Each row of a before or after table is a point. The points were changed in one or more steps. Then noise was added and the rows were shuffled. The steps act on how far a point lies along the listed directions, d1 being the first. What was done? A step turns or swaps two directions, mirrors them in a line or flattens them onto one, adds a multiple of one to another, or multiplies one. Angles are multiples of 10 degrees, from the lower direction toward the higher: turns from -170 to 170, lines from 10 to 170 but not 90. Use the fewest steps. Two steps may share a direction if one is a turn and the other turns, adds or multiplies; they go together, in the order done. Otherwise the lowest direction goes first.

Directions:
(1): [17 -40]
(2): [-40 -17]
Before (10 x 2):
[4 -47]
[28 -9]
[0 40]
[1 -10]
[-18 -60]
[7 2]
[13 44]
[-39 19]
[7 -2]
[54 -28]
After (10 x 2):
[-9 -10]
[27 28]
[41 -14]
[-38 -34]
[-29 11]
[21 37]
[-7 4]
[-4 4]
[-58 19]
[-30 -59]
Steps: swap d1 and d2

Directions:
(1): [-54 11 -17 -18 30 -1]
(2): [-17 -10 60 4 10 19]
Before:
[6 6 -11 -1 -4 -8]
[8 -14 48 19 -1 13]
[22 -3 0 18 -15 -1]
[22 -17 60 17 -17 15]
[0 -2 -18 -6 2 -8]
[3 1 -12 2 -10 -11]
[11 10 -22 -5 -6 -4]
[17 4 7 -2 -10 -6]
[-5 6 -3 -2 7 -5]
[4 -2 -4 1 -3 -2]
[12 -4 5 8 -7 -4]
[1 1 2 3 1 -2]
[15 -6 21 8 -6 -6]
After:
[-33 10 -38 -6 20 -9]
[11 -2 1 7 -13 -6]
[22 3 5 2 -12 4]
[0 1 0 2 1 -3]
[13 -10 11 3 -4 0]
[13 2 4 3 -7 -4]
[-5 6 -21 -4 5 -17]
[5 -2 -3 1 -4 -1]
[7 9 -11 -8 -5 -12]
[-34 14 -57 -16 13 -16]
[1 1 -14 3 -2 -9]
[2 3 11 3 4 -2]
[9 5 -26 10 -9 -8]
Steps: swap d1 and d2

Directions:
(1): [-2 -1 -10 -34 -42 -13 21 -36 28]
(2): [-4 20 9 -19 -11 60 -31 -12 -2]
Before, 13 rows:
[-8 -5 -18 -18 -13 -28 18 -11 9]
[-9 1 -1 -31 -23 0 9 -23 25]
[5 -5 9 19 10 0 -12 18 -8]
[0 -7 -8 -8 -12 -26 24 -6 10]
[-8 0 -3 4 9 -12 4 7 -3]
[1 -2 2 2 1 -4 -8 7 0]
[-4 -10 2 11 24 -8 5 16 -8]
[4 -7 -2 1 9 -4 -1 -3 3]
[-3 17 7 12 18 16 -22 22 -26]
[5 -13 -25 -7 -1 -47 22 -8 18]
[-1 4 -5 26 13 -14 3 18 -15]
[12 -23 -20 10 6 -60 28 3 13]
[-4 -13 -3 36 25 -45 26 35 -12]
After, 13 rows:
[-8 12 14 30 32 35 -22 37 -28]
[5 -5 -1 2 12 2 -5 -3 3]
[1 -1 3 -2 -2 2 -9 5 2]
[-8 1 7 -1 17 23 -11 8 -8]
[-9 5 1 4 10 6 -5 6 -6]
[-6 24 4 -21 -18 30 -18 -9 -5]
[2 -8 -3 16 18 -21 10 20 -10]
[2 3 11 1 -6 23 -18 3 -1]
[-3 16 0 12 5 25 -15 10 -15]
[-6 -14 -4 -3 2 -42 25 1 15]
[13 -9 -4 36 47 -10 -14 35 -19]
[-7 -9 -11 10 20 -31 10 17 -10]
[6 -10 -13 25 40 -27 -3 26 -10]
Steps: turn d1 and d2 by -80 degrees

Directions:
(1): [-9 2 0 27 24 -39 12 -2 24 -7 -38 -8]
(2): [0 1 14 19 37 14 34 11 -40 -4 7 8]
(3): [-3 27 -23 -1 39 6 -45 0 -11 -3 1 -12]
(4): [13 16 3 -26 0 11 14 18 9 -54 -9 -17]
(5): [24 4 -37 39 -25 3 -3 27 -9 -10 -3 10]
(6): [-4 -60 -3 10 15 15 -17 5 10 -18 6 -13]
Before (14 x 12):
[-6 -24 -5 36 -3 -15 7 2 13 5 -14 10]
[-5 -60 14 6 -5 15 -12 -4 9 -7 21 -10]
[-11 -4 14 -7 15 -15 11 -5 18 -29 -16 -15]
[-5 -4 15 -30 -3 10 2 1 -6 -19 0 -1]
[6 14 -15 6 14 2 -11 10 1 -15 -6 -2]
[2 6 -3 -12 -3 -17 12 -2 27 -25 -15 -3]
[-5 -3 -11 -4 -5 -11 -19 -18 20 12 -9 2]
[0 -4 -3 -35 -4 6 -17 5 13 -16 9 -14]
[-2 -10 0 12 2 0 11 6 8 -35 -7 -7]
[6 -5 4 -18 -15 -15 -3 -8 18 4 -8 -7]
[2 -16 2 -3 -16 14 14 6 4 -20 6 -10]
[-3 9 4 -10 24 7 -15 7 5 -24 7 -16]
[-8 -19 -7 16 0 3 -11 3 -5 18 11 5]
[-6 1 13 12 23 -26 22 -12 27 -23 -36 -8]
After (14 x 12):
[-9 17 10 -8 21 0 3 -2 -26 2 -4 8]
[-1 6 -6 -11 -28 -1 -10 2 11 7 7 2]
[-1 -19 5 -3 28 11 16 3 -6 -23 8 -1]
[-5 -48 7 5 30 28 -13 -9 -6 -15 14 -7]
[8 -1 9 -21 13 0 5 2 1 -19 -5 -14]
[2 23 18 -37 -26 21 -9 -12 -14 8 33 2]
[4 15 -7 19 16 12 -8 14 -21 -2 16 2]
[6 28 -2 -12 18 5 11 16 -20 -13 6 -2]
[-7 -16 11 7 0 18 12 -3 -19 -4 20 7]
[-7 6 16 -6 -2 10 25 -7 -15 6 11 0]
[-4 -34 7 -12 -26 15 -5 -3 16 -4 12 3]
[-10 -19 7 -1 28 19 -7 -2 -21 -12 19 -6]
[8 1 -12 -16 -2 9 -8 1 12 -28 -6 -7]
[10 -6 -13 21 1 8 3 14 -8 -6 2 10]
Steps: turn d1 and d6 by 100 degrees; turn d2 and d4 by -90 degrees; turn d3 and d5 by 60 degrees

Directions:
(1): [-41 -6 14 6 -10 30 6 27 -13 -30 -5 -51 -26 21 -9 -60 -8 -22 -27 3]
(2): [9 15 8 -50 -1 39 18 -54 1 -29 -28 -22 -22 -7 -6 22 -1 -6 20 -47]
(3): [18 -44 3 19 12 -30 4 -1 -41 -43 -41 15 -12 26 44 4 -29 -10 22 -1]
(4): [20 2 -15 -31 8 28 23 17 -44 0 10 28 40 60 -42 -2 -11 16 -9 -2]
(5): [9 5 12 -30 -22 10 -57 31 -12 32 -46 10 -51 15 -16 22 4 1 2 25]
(6): [-6 -52 38 -1 -1 40 41 29 50 21 -18 17 4 15 23 10 18 18 2 -9]
Before:
[-2 -4 -5 2 -7 -2 -28 -22 -5 -31 -5 -13 -19 -12 -3 -3 -20 -12 13 -7]
[14 34 -30 -13 -3 -24 -13 -23 16 20 32 17 28 -26 -17 26 2 22 4 -1]
[1 6 -2 -9 -13 8 -14 11 -2 -1 -15 -5 -32 2 -17 1 1 0 6 -3]
[19 18 -18 -14 -6 0 0 -13 -1 27 23 37 30 9 -25 25 7 19 -2 1]
[-20 -18 -7 46 -13 -9 -1 47 -15 15 19 3 -2 14 7 -36 5 -2 -6 39]
[-7 30 -11 11 7 -16 11 -24 -15 -2 37 -33 22 -24 -28 -15 -4 -5 4 -11]
[-19 12 5 24 -11 -22 -48 60 -26 24 6 -9 -27 15 0 -30 -13 -28 -12 50]
[-8 35 -7 -11 -9 9 12 -26 20 -3 20 -14 8 -15 -22 -1 -3 -3 -12 -11]
[-8 -22 -1 9 2 1 -15 2 -31 -22 -19 -17 -29 14 13 -11 -18 -22 10 10]
[14 3 -34 4 7 -4 10 19 -21 15 8 51 30 17 -14 15 4 25 1 15]
[-8 -11 4 2 -2 15 -12 2 -28 -34 -23 -31 -30 21 16 -22 -9 -20 -5 -1]
[8 18 -23 3 2 -12 -28 14 -42 16 17 6 25 22 -28 -13 -6 -5 -13 21]
After (12 x 20):
[-13 -21 9 17 -2 7 -15 14 -16 -25 -20 -29 -31 15 26 -26 -5 -19 -7 8]
[12 -4 2 -8 -8 10 14 -5 33 35 12 37 21 1 -4 30 18 23 2 -4]
[-10 -28 5 8 1 6 -11 1 -21 -21 -24 -18 -33 11 20 -9 -16 -21 12 7]
[2 -23 25 -26 -2 48 19 -2 22 15 -25 -3 1 13 4 15 15 4 7 -22]
[-3 17 24 -57 -10 55 -1 -1 -21 -11 -38 -27 -43 29 -15 4 -12 -26 14 -21]
[-17 17 4 11 -11 -1 11 -6 44 11 22 -10 6 -24 -3 -5 5 -1 -15 3]
[-3 1 0 2 -14 0 -17 21 4 6 -12 -4 -31 -2 -11 -3 3 0 3 5]
[-16 -3 20 11 3 8 34 -21 31 7 17 -35 8 -35 0 -4 12 0 12 -25]
[10 11 -7 -19 -5 -2 6 -24 50 23 14 14 17 -32 1 36 13 26 11 -15]
[14 -15 -12 -13 5 27 33 9 6 12 -13 46 18 15 -2 29 13 29 11 -7]
[-9 -18 5 15 -8 -4 -26 -10 15 -21 -6 -10 -22 -19 12 -4 -14 -10 13 -1]
[0 5 -8 -30 -10 50 29 -14 -39 -23 -9 -12 -10 33 -23 -11 -3 -4 14 -19]
Steps: turn d4 and d6 by 120 degrees; turn d2 and d4 by -140 degrees

Directions:
(1): [-20 24 5 0 10 17 8 -6 6 -20 -35 -6 11 12 -4 9 29 46 -9 5 -7 22 29 49 -18 5 60 -30 2 -9 -2 14]
(2): [27 -18 5 -20 11 -11 40 -14 -22 -13 -36 12 -45 -7 -16 -15 -32 -3 -4 -6 17 -33 -14 7 -40 29 24 -1 -11 1 -18 -35]
(3): [28 -1 -23 32 -6 8 7 38 2 -38 11 -10 4 25 -60 -7 -34 11 -39 1 7 17 17 14 -7 -8 -16 16 5 30 23 5]
(4): [32 -12 26 38 -11 -50 5 -19 -11 -4 -18 9 -5 6 -4 11 24 54 -8 28 -21 12 17 -28 18 16 -22 23 6 -22 -21 -8]
(5): [-5 49 -7 18 14 -21 37 1 -16 -26 47 -2 -18 -11 9 6 -21 -17 17 -5 -33 36 -10 15 -21 -9 -14 -13 1 -21 -44 6]
(6): [17 13 -23 9 -32 -1 7 -8 51 -19 5 -1 7 -36 -15 1 30 -17 -32 -28 -3 12 -26 -38 -6 43 25 -7 -28 -13 0 13]
Before (8 x 32):
[-13 14 -7 4 -11 1 -19 4 13 -1 21 0 8 -19 15 -5 15 -26 3 -15 -10 22 -18 -25 5 6 -7 -5 -5 0 8 13]
[-15 -10 20 -9 6 -11 -11 -18 -9 25 -9 6 -11 3 24 16 0 17 25 14 -4 -14 -3 2 3 -10 1 7 9 -15 -11 -6]
[-21 7 -23 -11 5 31 -18 16 14 -4 6 -12 24 6 -18 7 -5 -15 -11 -1 10 11 5 29 1 -23 13 -2 4 22 35 16]
[6 3 14 7 4 -5 29 -7 -21 3 -11 12 -12 9 -8 -5 -3 19 5 8 -10 -3 9 4 -6 0 10 -1 0 -16 -15 -13]
[0 -14 -9 -8 9 18 10 12 -5 -1 -13 4 -18 2 1 -3 -21 -5 3 -4 26 -23 -5 5 -9 -6 -1 -5 3 15 8 -15]
[4 8 15 7 -5 -27 15 -19 11 1 -20 4 -12 -23 12 16 28 17 -2 -15 -9 3 2 -6 -12 37 38 -19 -15 -41 -23 -1]
[-7 18 -17 -11 2 4 17 0 13 -21 16 1 -3 -5 -1 -7 -9 -33 -2 -26 7 7 -10 8 -14 10 13 -12 -8 -2 -6 5]
[19 -33 1 3 1 -4 2 3 -19 10 -11 2 -6 13 -19 -13 -12 14 -13 4 13 -6 7 -5 5 3 -12 13 -1 18 11 -13]
After (8 x 32):
[-6 17 -18 -9 1 5 16 1 14 -22 15 1 -2 -3 -4 -7 -10 -32 -3 -27 8 8 -10 10 -15 9 13 -12 -6 -1 -5 5]
[-15 14 -2 -5 -8 -2 -18 -4 11 4 15 3 3 -25 27 -5 20 -29 10 -16 -9 14 -23 -28 2 11 -2 -7 -6 -6 2 9]
[2 3 15 7 3 -4 25 -7 -20 6 -9 12 -8 9 -4 -4 2 18 6 9 -11 -3 10 2 -1 -1 9 -2 0 -18 -14 -11]
[7 -15 -12 -5 8 19 12 16 -6 -5 -14 3 -21 5 -7 -4 -27 -4 -2 -4 28 -23 -2 8 -12 -5 -1 -5 3 19 10 -15]
[-19 13 26 -11 -4 -27 2 -38 14 25 -22 9 -6 -36 50 23 54 11 22 -15 -15 -2 -7 -14 -1 35 43 -27 -17 -59 -35 1]
[-34 -8 33 -29 9 -17 -15 -41 -9 49 -14 12 -15 -12 62 20 19 11 48 13 -9 -25 -14 -7 8 -4 11 -3 5 -32 -25 -10]
[31 -33 -7 12 -1 -3 8 16 -21 -5 -11 -1 -7 23 -42 -15 -27 19 -28 3 16 -1 12 1 -3 2 -16 18 -1 30 19 -14]
[-11 9 -34 5 2 34 -18 34 17 -20 15 -17 29 18 -43 7 -16 -11 -28 0 12 23 13 34 2 -29 3 6 7 35 47 21]
Steps: add -0.5 times d1 to d2; multiply d3 by 2.5

Directions:
(1): [-20 6 -23 28 -40 -60 -4 -15 7 -13 -31 -50 10 -6 -7 25 -43 11 4 -7 10 1 -14 4 12 -6 -6 -15 13 14 -5 -12 -1 10 5 -36 1 -9 -11 -29 32 -16 27 -21 23 -10 -16 -6 -25 -21 -4 -13 9 1 -13 53 -19 -25 37 31 -2 -3 25 3]
(2): [-1 -9 38 -30 -12 -5 -5 -22 15 -6 6 -20 31 -5 -14 39 -35 3 -33 -26 -2 39 1 -8 -15 3 17 35 -35 5 1 8 -21 -41 -5 37 -14 -10 7 -13 -5 3 20 33 -5 1 11 25 -27 11 12 -15 22 -6 -19 1 16 34 15 -45 28 16 43 6]
Before (10 x 64):
[-3 4 1 4 -10 -9 -2 -1 4 -6 1 -6 1 2 -3 9 -8 1 -1 -1 -2 3 1 1 7 1 -6 -6 0 5 -3 0 -4 -3 0 -3 -2 2 -2 -6 5 -2 9 5 9 -3 -2 0 -8 -1 2 1 3 0 -3 8 2 -4 9 1 1 -1 7 -2]
[9 3 -9 1 16 15 4 12 -5 6 8 19 -18 2 9 -21 29 -5 15 11 -4 -13 4 5 3 3 -7 -6 5 -6 -3 0 9 16 1 -9 7 6 -1 9 -4 1 -15 -10 -1 2 -1 -6 14 -2 0 9 -10 5 7 -14 -4 -5 -18 13 -12 -5 -26 -9]
[-1 1 -3 4 -14 -18 -2 -8 0 -4 -9 -11 5 -3 0 12 -22 3 -2 -5 3 3 0 3 2 -1 3 1 1 3 -2 -2 1 -2 3 -7 -3 2 2 -12 11 -1 7 2 7 -9 -3 -1 -9 -5 -1 1 9 -1 -7 15 -1 1 4 2 3 -1 11 7]
[-8 -1 3 0 -11 -15 1 -8 8 -9 -6 -14 7 2 -1 13 -23 -1 -6 -15 4 6 1 1 -3 -5 1 4 -5 5 2 -1 1 -11 3 3 0 -6 0 -14 8 -6 9 0 1 -6 1 3 -10 1 2 -6 6 -4 -10 14 -6 5 12 -1 4 6 13 4]
[5 -3 -6 -2 22 23 2 11 -10 6 12 25 -10 2 1 -18 20 -2 13 10 -5 -12 5 -2 2 3 -3 -8 7 -7 3 1 9 10 -4 3 10 7 2 18 -7 4 -17 -4 -7 2 7 -7 15 7 -1 11 -11 0 9 -21 2 0 -12 8 -7 -4 -23 -6]
[1 1 8 -3 -2 -4 6 -2 1 -2 -2 -9 6 3 0 10 -9 1 -2 -5 -1 3 -4 3 1 8 5 5 -5 -2 0 5 -6 -2 1 -1 -1 -2 2 -4 3 -9 5 3 5 -4 1 2 -7 1 3 0 5 -2 -8 4 0 2 1 -5 5 -2 12 -2]
[-1 1 3 -1 -5 -10 2 -8 -1 -6 -4 -7 4 -8 -5 9 -14 0 -9 -9 -1 7 6 1 0 -3 4 6 -5 1 -6 4 -4 -6 0 4 -4 -5 -3 -5 2 3 8 9 0 0 4 5 -12 -1 0 -2 9 -6 -6 15 -2 7 6 -1 8 1 11 1]
[-2 5 7 -4 2 -3 -3 -3 4 -4 -2 -4 8 -1 -2 9 -6 -2 -3 -3 -3 10 -2 2 -2 -2 1 11 -5 0 -1 3 -2 -9 5 -3 -1 0 -2 -5 3 -1 6 6 6 -4 3 3 -5 -1 -1 -4 4 2 -2 2 1 5 7 -6 3 3 6 1]
[9 6 -13 8 15 6 4 12 -3 0 5 14 -14 2 3 -22 20 -2 6 13 2 -16 2 2 -2 0 -6 -7 9 -7 0 -1 11 12 2 -7 11 2 5 13 -4 3 -14 -12 -5 5 -2 -13 15 5 -7 10 -7 -6 10 -6 0 -8 -15 10 -13 -6 -18 2]
[-10 2 -5 7 -5 -8 -1 -3 -1 1 -6 -10 3 -2 -2 7 -9 2 1 -1 2 -4 0 -3 5 -2 -6 -2 5 5 -3 -4 1 -1 0 -6 0 0 -3 -2 10 -6 4 -1 2 -1 -1 -1 -5 -1 3 -3 -4 -1 -2 9 -8 -3 3 7 0 1 5 6]
After, 10 rows:
[10 13 -41 31 24 11 7 28 -14 4 1 29 -37 5 13 -50 45 -4 30 33 3 -45 0 8 9 -2 -18 -33 35 -12 -1 -7 27 42 6 -34 21 9 -1 23 0 0 -29 -37 -2 4 -11 -31 35 -2 -16 21 -23 -2 24 -7 -12 -33 -26 43 -35 -17 -50 -2]
[-2 3 19 -13 -2 -4 -4 -10 9 -5 -1 -10 18 -3 -6 21 -17 -1 -14 -11 -3 23 -2 -1 -7 -1 6 23 -16 2 0 5 -9 -22 4 9 -5 -3 0 -9 1 0 11 17 5 -4 6 10 -12 2 3 -7 11 1 -8 2 7 16 12 -21 12 8 19 4]
[-3 3 6 0 -11 -9 -3 -4 6 -7 1 -8 5 2 -5 14 -12 1 -5 -4 -1 7 1 1 6 1 -4 -1 -4 6 -3 1 -5 -8 -1 3 -4 2 -2 -7 4 -1 11 9 9 -2 1 2 -11 0 4 -1 6 -1 -5 8 4 0 11 -5 4 0 12 -1]
[-2 0 6 -2 -17 -19 -3 -12 4 -6 -8 -15 12 -4 -3 21 -29 4 -9 -11 2 11 1 1 -1 -1 6 9 -6 3 -1 0 -4 -11 2 1 -7 1 3 -16 9 0 11 10 7 -8 0 4 -15 -2 1 -3 14 -2 -11 15 3 9 7 -9 10 3 21 8]
[-10 -5 20 -13 -16 -17 -1 -17 14 -13 -3 -23 21 0 -7 30 -40 0 -20 -27 3 23 1 -2 -9 -5 9 19 -21 7 2 2 -8 -30 1 20 -6 -10 3 -20 5 -5 18 15 -2 -5 6 14 -22 6 6 -13 16 -7 -19 14 2 20 18 -21 17 13 31 8]
[0 -3 19 -11 -5 -5 5 -8 5 -4 0 -14 15 1 -4 20 -19 1 -11 -12 -1 14 -4 1 -4 8 11 15 -15 0 0 7 -12 -15 -1 10 -6 -5 5 -7 2 -8 11 14 4 -4 5 8 -13 4 6 -4 11 -4 -13 3 4 12 5 -17 13 2 24 0]
[-9 1 -5 8 -5 -7 -1 -2 -1 0 -6 -9 3 -2 -2 7 -8 3 2 -1 2 -5 -1 -3 5 -2 -7 -3 5 4 -3 -5 1 -1 0 -7 0 0 -3 -2 10 -6 4 -2 2 -1 -1 -2 -5 -1 2 -4 -5 -2 -2 9 -9 -4 3 8 -1 1 5 6]
[9 10 -40 24 26 19 8 30 -16 10 3 35 -42 7 19 -53 57 -7 42 32 -3 -44 3 11 14 1 -20 -34 33 -10 -4 -6 26 49 5 -38 19 14 -7 19 1 -1 -31 -37 3 2 -10 -26 36 -10 -9 21 -28 9 23 -14 -17 -33 -30 48 -34 -17 -60 -13]
[-2 -2 18 -12 -9 -12 1 -16 5 -9 -2 -15 17 -10 -11 25 -28 1 -23 -19 -1 22 6 -1 -7 -1 11 19 -19 3 -5 7 -13 -23 -1 19 -11 -9 0 -10 -1 5 17 22 -2 0 8 15 -24 3 5 -8 18 -8 -14 15 5 21 12 -20 19 8 28 3]
[6 2 -29 17 30 25 5 25 -20 9 9 37 -29 4 11 -42 42 -5 33 26 -4 -36 4 3 10 1 -14 -30 29 -10 2 -3 22 35 -1 -19 19 14 -3 25 -5 3 -29 -25 -4 1 -1 -22 31 0 -8 20 -24 3 22 -21 -8 -21 -21 35 -24 -14 -50 -9]
Steps: multiply d2 by 3
